Rows are points. Before rounding, the points of a table are all equally far from one centre. They may lie mostly on one side of it. Where is the centre, to within rounding?

Points (5 x 2)
[[ -5  54]
 [  5  55]
 [  7  54]
 [-33  25]
 [-11  52]]
Centre: [ 3 18]

Points (10 x 3)
[[-21   2 -12]
 [-13  16  -1]
 [-69 -31   3]
 [-11  35  43]
 [-68 -66  32]
 [  1  20   9]
 [ 29 -57  22]
 [ 21 -21  -2]
 [-50 -35 -12]
 [ 22  11  67]]
Centre: [-21 -27  43]

Points (13 x 6)
[[  3 -42 -42  70 -32  37]
 [-19  33  34  45 -62  44]
 [-33 -38  34  10 -48  21]
 [ 22   5  15  35 -87  30]
 [-14   2  55  63 -39 -16]
 [-27  -6 -65  52   1   4]
 [ -2 -28  33  17 -59 -26]
 [-55 -18 -14  50  -1 -19]
 [-41 -11  29  23  22  48]
 [ 17  24 -40 -23 -44   7]
 [ -3   6  57 -11   6  24]
 [ 18 -11  35  48   5 -45]
 [ 26 -45   8  23 -32 -37]]
Centre: [  5   3  -1  32 -16  15]

Points (15 x 9)
[[ 31 -44 -30  31 -40  26  29 -57   9]
 [ 52 -36 -45   3 -16   3 -44 -10  22]
 [ 39 -11 -18  36  -2  15 -15  34 -40]
 [ 53 -14 -20  25 -69  33  10  16  37]
 [  6 -51 -56  43 -33 -31 -52  21   3]
 [ 29  19 -73   4 -50  56   7 -10  -5]
 [ -4  60 -64  14 -12 -34  28 -16  36]
 [-34  16 -95  19 -31  24 -19  53   0]
 [ 20 -27  -6  16 -28  75 -34  23  17]
 [  7 -55 -75   5 -20  27 -11  11 -28]
 [-33  34  27  19 -63  54  10  -9  20]
 [ 49 -13 -15  16 -39  11 -27  31 -23]
 [ 53   4 -46  28 -27   8 -27  53  21]
 [-78  -4 -15  25   7  51 -11 -21 -24]
 [-25 -49 -39  51 -17 -12 -61   4 -26]]
Centre: [-17  -2 -31  30 -22  10  -3  -2  19]

Points (15 x 11)
[[  5  49 -14 -50 -77   5 -45  40  19  36  26]
 [  1 -12  21   0 -72 -50 -13  30 -17 -37 -21]
 [ -8  10 -26  20 -68 -20   3  51 -33 -58  15]
 [ 61   5  10  31 -71 -47 -17  29  37   2  20]
 [ 14  61   3 -32 -82 -25  -3  -1  56  34  30]
 [ -3  42  -8 -12 -95  32 -54   0  -2 -11  10]
 [-27 -30 -20  20 -46  -1  54 -15 -15 -12  16]
 [-25  65   7  31 -20  30  -4  41  -2 -33  22]
 [ 38  21  34 -55 -63 -55 -20  35   6  -6  13]
 [ 54   2  -1 -23 -26  41 -14  11  44  18  -3]
 [ -1  10  58  10 -68 -16  -4  64  25  13 -10]
 [ -8  -8   7  23 -76  50 -23  -7   6  38  41]
 [ 38  28  39  -9  10 -13  33 -15  16  25 -11]
 [ 21  69  45  27 -32 -17  24  19  38  39   6]
 [ 17  16 -25 -30 -67  18 -20  24 -17 -46 -30]]
Centre: [ 12  23  -1  -2 -47  -6   6  15  -6  10  19]

Points (21 x 14)
[[ 42  33 -30  10  37 -34  80  57  17 -40   9  62  51  33]
 [ 41  -4  48 -16  -4  -4  18  54  14 -25 -51  40 -21  16]
 [ 17  10  24  -5  13  24  90   3   1 -66 -35  36  12   1]
 [ 40   0  24 -11  31 -19  23  51  24  10 -11  23  -4 -49]
 [ 27 -48   3 -13 -10 -22  92  57  -3 -17  17  17   2  31]
 [  6   5  -8  34  46 -40  33  67  29 -66   2  44  21 -12]
 [ 60 -25  15   6  -7  53  16  24  25 -25  30  61  33  -1]
 [ 36 -36  -5 -14  20 -16  56  43  17 -58   3  73  50  -7]
 [ 46  32  57 -28   9 -22  23  12 -12   2  -2  34  24  38]
 [ 17 -30 -27 -34 -12 -19  72  39  -9  16 -18  72  54  -3]
 [ 59   1 -25   6  18  -1  67  43   9 -14   1  38  74 -33]
 [ 47  30  27 -27  21 -17  75  59  10   1  42  38  19  -3]
 [ 30  -8 -32 -41  17  -1  41  63 -28 -13 -19  38   1 -16]
 [ 41  35  48 -23  -1   1  49  37 -25  11 -14  26  30 -18]
 [ -3 -46 -14  14 -10 -26  84  43   4 -14 -21  33  17 -44]
 [ 16 -34  22  -9 -41 -21  44  61 -30 -23  21  56  26  28]
 [ 39 -16  11   9   3 -20  48  88   9 -29 -39  17  52  -4]
 [ 68 -23   4 -17  18 -18  28  62   0  -4  -4  28  13 -28]
 [ 54  29  17   8  19  -3  51  80  46 -43  24  39  39  -7]
 [ 16 -16  46  16  23 -34  59   0 -13 -22 -36  75 -16   2]
 [ 52   5 -15  -7 -24  -8  12  64  -9 -19 -28  76  59   0]]
Centre: [11  9 -6 18 -2 -3 42 24 20 -5 -4 40 15 17]

Points (27 x 20)
[[-15 -43 -11 -22  20  32   2  30 -60 -18 -55   4 -38   4  14  28  -7   8
  -24  27]
 [  5 -23  -2 -10 -17  12  18 -10 -75 -22 -90 -40  11 -51   0  19 -18  60
  -43  -7]
 [ -5 -37 -84 -34  73  -6  -6 -22 -30 -12 -30 -18 -14  10 -14  14  -9  69
  -20 -25]
 [-15 -43 -44   8  59 -14   0 -49 -25  11 -34 -65   1  -6 -29   6 -62   4
  -18 -16]
 [  6 -24 -68 -19  47  28 -32 -22 -37  16 -75 -11 -28  49  -4   9 -57  10
   14  -9]
 [ 27 -50 -12 -39  66   8   1 -41 -34   3 -69 -58 -42  17 -27  15 -31  28
   -6 -35]
 [ -7 -22 -49 -26  14 -31  43 -13 -41  18 -16 -36   7 -49   6  18 -69  13
  -32 -28]
 [ -3   0 -39  -3  17 -13  45 -69 -55 -10 -15 -49  -3   1  47  33 -50  30
  -29 -38]
 [ -2 -51 -70 -41  20  -8   0 -20  -5  -8 -56 -47  25  -6 -39 -24 -39  18
  -14  13]
 [ 19 -70 -65 -33  19  14   5 -24   7   2 -64 -23 -20  21  -5  14 -53  13
  -75 -15]
 [ -8 -25  -5 -11  50 -23  20  23 -35  79 -50 -38 -13  -9 -19  26 -47  -1
  -30 -15]
 [ 21 -22 -64 -20   2  -8  27 -75 -46 -12 -65 -47 -16 -52  -6  12 -34  22
  -39  19]
 [-28 -12 -28 -14  54 -43  35 -40   0  11 -28 -38 -54 -53  -3  32 -50  25
   -4  12]
 [-27 -31 -47 -38  -3 -33  56 -25 -52 -18 -43 -24  12  -1   7  10 -32  56
  -38 -17]
 [-17 -55 -61  17  20  -6  -3 -12 -11  22 -14 -17 -32   6 -30  31 -64  21
  -54 -29]
 [-18 -31 -15  17  15  16 -38 -64 -33 -10 -66 -29 -37  27 -26  25 -53  41
  -46  20]
 [  6 -43 -43 -32  21   1  11 -27 -55  27 -53 -23 -35  -3 -40  10 -22  37
  -56  45]
 [-24 -68  11   0  17 -37   6 -53 -23   4 -57 -50 -11  16 -31  25  10  43
  -45   1]
 [  1 -56 -23 -10  53  18  14 -37 -36   4 -84 -14 -34  26 -10  75 -30 -10
  -20 -12]
 [-23 -56 -42  -4  40 -21  23 -41 -15 -27 -31 -25 -22  52 -11  10 -24  24
  -43  -2]
 [-32 -31 -28 -10  38 -33 -15 -20 -37 -12 -88 -10  20 -11 -43   7 -35  35
  -18  30]
 [-21 -67  -1 -12  49   0  28 -48 -40  10 -80 -37   2 -14  16  20 -80  39
  -23 -23]
 [ 21 -16 -68   4  50  16  41 -37 -62  -4 -53 -19 -57 -27 -24   8 -26  10
  -27 -32]
 [ 11 -33 -25 -37  25 -29 -23 -61 -14  12 -82 -30 -31 -10 -17  54 -33 -13
  -50 -15]
 [ 12 -55 -47  -6  16  -8  37 -40 -54   4  -5 -21 -16   6  39 -16 -63  60
   -6 -11]
 [ -9 -68 -59  -9  46  21  15 -48 -44   3 -82  -8 -36 -22 -11   2 -50  49
  -52 -21]
 [ 10 -25 -50 -38  30  -6   9 -48 -17 -23 -79 -45 -12  16 -39   3  -5  -9
  -53 -40]]
Centre: [ 10  -1 -14   2  15  24  12 -31  11  26 -50  -3   3 -11   9  13  -7  38
 -10 -13]
